Each row of a before or after table is a point. The points were changed in one or more steps. Then noise was added and the rows were shuffled. The steps act on how far a point lies along the listed directions, d1 being the first. Name the steps. A step turns or swaps two directions, mirrors them in a line or flattens them onto one, adds a multiple of one to another, or multiplies one. Angles are multiples of 10 degrees, from the lower direction toward the higher: turns from -170 to 170, lines from 10 to 170 but not 90. Use the fewest steps. Two steps may share a direction if one is a turn and the other turns, adds or multiplies; they go together, in the order done. Otherwise the lowest direction goes first.

Directions:
(1): | 0.055 | 0.000 |
(2): |  0.000 | -0.055 |
Before (14 x 2):
| -0.017 | -0.061 |
| -0.019 | -0.037 |
| -0.072 | -0.058 |
|  0.049 |  0.007 |
|  0.027 |  0.025 |
| -0.048 | -0.043 |
| -0.075 | -0.001 |
|  0.010 |  0.055 |
|  0.017 |  0.050 |
|  0.034 | -0.010 |
| -0.036 | -0.022 |
| -0.050 | -0.010 |
|  0.020 | -0.006 |
|  0.033 |  0.028 |
After (14 x 2):
| -0.034 |  0.031 |
|  0.069 | -0.002 |
| -0.028 |  0.024 |
|  0.051 | -0.014 |
|  0.072 | -0.058 |
|  0.017 | -0.061 |
| -0.048 |  0.010 |
| -0.014 |  0.046 |
|  0.051 | -0.048 |
| -0.035 | -0.004 |
| -0.012 |  0.057 |
|  0.014 | -0.038 |
|  0.033 | -0.021 |
| -0.018 | -0.005 |
Steps: multiply d1 by -1

Directions:
(1): |  0.067 | -0.013 |  0.016 |  0.000 | -0.039 |  0.050 |
(2): |  0.054 | -0.006 |  0.007 | -0.048 |  0.040 | -0.045 |
(3): |  0.005 |  0.085 |  0.000 | -0.022 | -0.034 | -0.012 |
Before (12 x 6):
| -0.028 | -0.032 | -0.009 |  0.020 |  0.002 | -0.004 |
|  0.069 | -0.072 | -0.002 |  0.000 |  0.024 |  0.022 |
| -0.024 | -0.028 | -0.003 |  0.003 |  0.041 | -0.028 |
|  0.015 | -0.024 | -0.010 |  0.010 |  0.010 |  0.015 |
|  0.086 |  0.016 |  0.009 | -0.031 | -0.006 |  0.007 |
|  0.001 |  0.008 | -0.021 | -0.037 |  0.036 | -0.068 |
|  0.009 | -0.001 |  0.008 | -0.006 |  0.010 | -0.033 |
|  0.020 | -0.026 |  0.017 | -0.015 | -0.014 |  0.014 |
|  0.050 |  0.036 |  0.014 | -0.040 | -0.016 | -0.006 |
|  0.020 | -0.036 |  0.022 |  0.006 |  0.023 |  0.007 |
| -0.027 | -0.023 | -0.005 |  0.008 |  0.004 | -0.010 |
| -0.002 |  0.048 | -0.025 |  0.000 | -0.009 | -0.018 |
After (12 x 6):
| -0.006 |  0.092 | -0.027 | -0.005 | -0.033 | -0.011 |
|  0.014 | -0.037 |  0.016 | -0.025 |  0.015 | -0.009 |
|  0.019 | -0.049 | -0.009 |  0.010 |  0.031 |  0.011 |
| -0.082 | -0.056 | -0.015 |  0.041 |  0.047 | -0.015 |
| -0.014 | -0.049 | -0.001 |  0.021 | -0.006 |  0.018 |
|  0.006 | -0.072 | -0.001 |  0.029 | -0.012 |  0.032 |
| -0.003 |  0.059 | -0.013 | -0.051 |  0.057 | -0.085 |
| -0.056 |  0.012 | -0.006 |  0.011 |  0.022 | -0.056 |
| -0.155 |  0.044 | -0.053 |  0.011 |  0.052 | -0.101 |
| -0.011 | -0.065 |  0.013 |  0.013 |  0.056 | -0.015 |
| -0.020 |  0.097 | -0.004 | -0.054 |  0.014 | -0.073 |
|  0.001 | -0.123 | -0.018 |  0.003 |  0.104 | -0.041 |
Steps: turn d1 and d2 by 70 degrees; multiply d1 by 2.5; multiply d3 by 2

Directions:
(1): | -0.005 | -0.056 |  0.048 |  0.018 |  0.002 | -0.058 |  0.029 |  0.052 |  0.047 | -0.018 | -0.035 |
(2): | -0.044 | -0.056 |  0.017 |  0.027 |  0.011 | -0.004 |  0.044 | -0.027 | -0.082 | -0.009 |  0.027 |
Before (11 x 11):
|  0.023 | -0.011 |  0.011 |  0.019 | -0.009 | -0.010 |  0.024 | -0.029 | -0.067 |  0.005 |  0.005 |
| -0.020 | -0.076 |  0.048 |  0.023 |  0.005 | -0.055 |  0.070 |  0.044 |  0.035 | -0.022 | -0.025 |
| -0.006 | -0.011 | -0.036 |  0.001 |  0.011 |  0.055 | -0.007 | -0.070 | -0.072 |  0.004 |  0.030 |
| -0.018 | -0.036 |  0.016 |  0.026 |  0.013 | -0.024 |  0.016 | -0.019 | -0.056 | -0.011 |  0.026 |
|  0.007 |  0.027 | -0.034 |  0.004 |  0.007 |  0.035 | -0.023 | -0.022 | -0.005 |  0.013 |  0.026 |
| -0.013 | -0.042 |  0.042 | -0.007 | -0.014 | -0.014 |  0.029 |  0.024 |  0.007 | -0.014 | -0.011 |
|  0.042 |  0.048 | -0.025 | -0.033 | -0.017 | -0.024 | -0.046 |  0.025 |  0.100 |  0.011 | -0.045 |
|  0.037 |  0.030 |  0.003 | -0.016 |  0.012 |  0.014 | -0.043 | -0.009 |  0.022 |  0.013 |  0.002 |
| -0.034 |  0.002 | -0.033 |  0.022 |  0.022 |  0.016 |  0.019 | -0.046 | -0.089 |  0.005 |  0.019 |
|  0.003 | -0.016 |  0.064 |  0.010 | -0.003 | -0.056 | -0.026 |  0.081 |  0.101 | -0.015 | -0.067 |
|  0.068 |  0.006 |  0.019 |  0.005 | -0.012 | -0.050 | -0.036 |  0.086 |  0.161 | -0.012 | -0.062 |
After (11 x 11):
|  0.006 | -0.015 |  0.008 |  0.015 |  0.010 | -0.018 | -0.004 |  0.025 |  0.052 | -0.004 | -0.013 |
|  0.052 |  0.011 | -0.007 | -0.019 | -0.004 | -0.001 | -0.041 |  0.018 |  0.095 | -0.005 | -0.042 |
| -0.054 | -0.090 |  0.030 |  0.028 |  0.004 | -0.054 |  0.054 | -0.016 | -0.053 | -0.013 | -0.002 |
|  0.035 |  0.063 | -0.035 | -0.013 |  0.003 | -0.011 | -0.035 |  0.023 |  0.067 |  0.010 | -0.044 |
| -0.059 | -0.106 |  0.024 |  0.068 |  0.021 | -0.008 |  0.066 | -0.047 | -0.126 | -0.023 |  0.054 |
|  0.035 |  0.052 | -0.028 | -0.012 |  0.000 |  0.012 | -0.047 | -0.016 |  0.011 |  0.006 |  0.012 |
| -0.074 | -0.037 |  0.024 |  0.036 |  0.017 |  0.028 |  0.019 | -0.050 | -0.126 | -0.004 |  0.036 |
| -0.008 |  0.013 | -0.009 | -0.024 | -0.017 |  0.043 |  0.001 | -0.027 | -0.040 |  0.003 |  0.023 |
| -0.016 |  0.034 | -0.050 | -0.010 |  0.000 |  0.066 |  0.018 | -0.069 | -0.074 |  0.013 |  0.043 |
|  0.004 | -0.045 |  0.048 |  0.012 |  0.017 | -0.027 |  0.004 |  0.009 |  0.002 | -0.008 | -0.002 |
|  0.062 |  0.043 | -0.013 | -0.009 | -0.019 | -0.004 | -0.022 | -0.007 |  0.008 |  0.015 | -0.019 |
Steps: turn d1 and d2 by 140 degrees
